Each row is a point. Each copy is the shape, with its points in the same order, turned, moved and blurred by noise. Say if it was mirrored as well.

Shape:
|  44 |  -3 |
| -26 |  26 |
| -10 |  12 |
| -16 | -36 |
| -47 | -27 |
|   9 |  57 |
| -24 |  30 |
Copy 1 (7 x 2):
|  13 | -24 |
|  -5 |  60 |
|  -1 |  29 |
| -46 |   7 |
| -60 |  26 |
|  39 |  43 |
|   1 |  52 |
Copy 1 is: only turned
Copy 2:
|  19 |  46 |
| -35 | -19 |
|  -9 | -11 |
|  33 | -23 |
|  17 | -56 |
| -55 |  24 |
| -33 | -16 |
Copy 2 is: only turned
Copy 3 (7 x 2):
| -55 | -42 |
|   0 |  12 |
| -19 |   1 |
| -62 |  28 |
| -41 |  52 |
|  15 | -34 |
|   4 |   7 |
Copy 3 is: only turned
Copy 4 (7 x 2):
| -55 | -35 |
| -14 |  33 |
| -17 |   9 |
|  12 | -25 |
|  33 |  -3 |
| -60 |  41 |
| -17 |  36 |
Copy 4 is: mirrored

Shape:
|  11 | -38 |
|   3 | -17 |
| -48 |  19 |
|  24 | -33 |
| -27 | -19 |
|  39 |  55 |
| -37 | -49 |
|  17 |   4 |
Copy 1 (8 x 2):
|  53 |  -2 |
|  30 |   6 |
|  -8 |  53 |
|  48 | -16 |
|  31 |  34 |
| -38 | -34 |
|  61 |  48 |
|  13 | -16 |
Copy 1 is: mirrored
Copy 2:
|  25 |  24 |
|  10 |   7 |
|   6 | -58 |
|   8 |  26 |
|  27 | -15 |
| -73 |  -9 |
|  54 | -13 |
| -18 |   1 |
Copy 2 is: only turned

Shape:
| -32 |  57 |  -5 |
|  29 | -10 | -74 |
| -40 | -14 |  27 |
|  16 |  38 |  14 |
|  39 |  55 | -51 |
|   9 |  29 | -31 |
| -23 | -20 |  -8 |
|   0 |   4 |   1 |
Copy 1:
|  28 | -20 |  67 |
|  44 |  52 | -18 |
| -39 | -24 |  25 |
|  34 | -43 |  17 |
|  87 |   6 |  14 |
|  41 |   2 |  18 |
| -22 |   4 |  12 |
|   7 | -16 |   9 |
Copy 1 is: only turned
Copy 2, 8 rows:
|  10 | -62 |   2 |
| -23 |  42 | -56 |
|  16 |  -4 |  57 |
| -42 | -37 |  13 |
| -52 | -13 | -59 |
| -21 |  -8 | -25 |
|   8 |  24 |  10 |
| -16 |   0 |  15 |
Copy 2 is: only turned

Shape (9 x 3):
|   8 |   4 | -14 |
|  45 |  25 | -11 |
|  30 |  36 |  22 |
|   0 |   0 |  12 |
| -53 |  39 | -32 |
|  15 |  67 |   2 |
| -46 | -50 | -16 |
|  -5 | -39 | -15 |
| -49 | -17 | -51 |
Copy 1 (9 x 3):
|  12 |  -3 | -15 |
|  21 | -13 |  29 |
|   7 | -34 |  21 |
| -12 | -12 | -22 |
|  50 | -25 | -65 |
|  34 | -55 |   7 |
| -13 |  35 | -74 |
|  -4 |  34 | -28 |
|  35 |  31 | -73 |
Copy 1 is: mirrored
Copy 2:
|  -1 |  11 |  -2 |
| -17 |  31 | -35 |
| -14 |   0 | -49 |
|  -6 | -12 |  -2 |
|  70 |  -1 |   1 |
|  25 |   6 | -65 |
|  13 | -19 |  68 |
| -12 |   3 |  40 |
|  45 |  11 |  54 |
Copy 2 is: only turned

Shape:
| -23 |   1 | -17 |  34 |
| -57 | -48 |  15 |  13 |
|  14 |  24 |  -4 |  26 |
| -25 |  -7 | -11 | -25 |
|  14 | -16 |  33 | -40 |
|  -6 |  53 |  37 | -38 |
|  44 |  48 | -31 |  52 |
|  30 |   5 | -19 |  38 |
|  18 |  26 |  43 | -41 |
Copy 1, 9 rows:
| -16 |  31 | -10 | -29 |
| -15 |  -6 |  39 | -70 |
| -17 |  43 | -15 |  14 |
|  21 | -10 |  -7 | -24 |
|  12 | -24 |  25 |  23 |
|  64 |  20 |  21 |  28 |
| -27 |  72 | -53 |  38 |
| -39 |  32 | -24 |  18 |
|  40 |  -4 |  24 |  45 |
Copy 1 is: only turned
Copy 2 (9 x 4):
|   1 | -27 |   0 | -15 |
|   5 |  -7 |  69 |  -7 |
|  30 | -20 | -32 |  -3 |
|  -5 |  22 |  11 |  18 |
|  53 |  45 |  11 |  29 |
|  33 |   6 | -21 |  78 |
|  29 | -36 | -76 | -24 |
|  33 | -15 | -34 | -31 |
|  57 |  25 | -16 |  57 |
Copy 2 is: only turned
Copy 3 (9 x 4):
| -19 |   3 |  -1 |  41 |
| -19 |  71 |   1 |  27 |
| -31 | -33 |  20 |  21 |
|  14 |  18 |  -5 |   1 |
|  -3 |  21 |  48 | -38 |
| -35 | -23 |   0 | -56 |
| -29 | -78 |  26 |  48 |
| -15 | -32 |  35 |  52 |
| -17 |  -9 |  27 | -58 |
Copy 3 is: mirrored
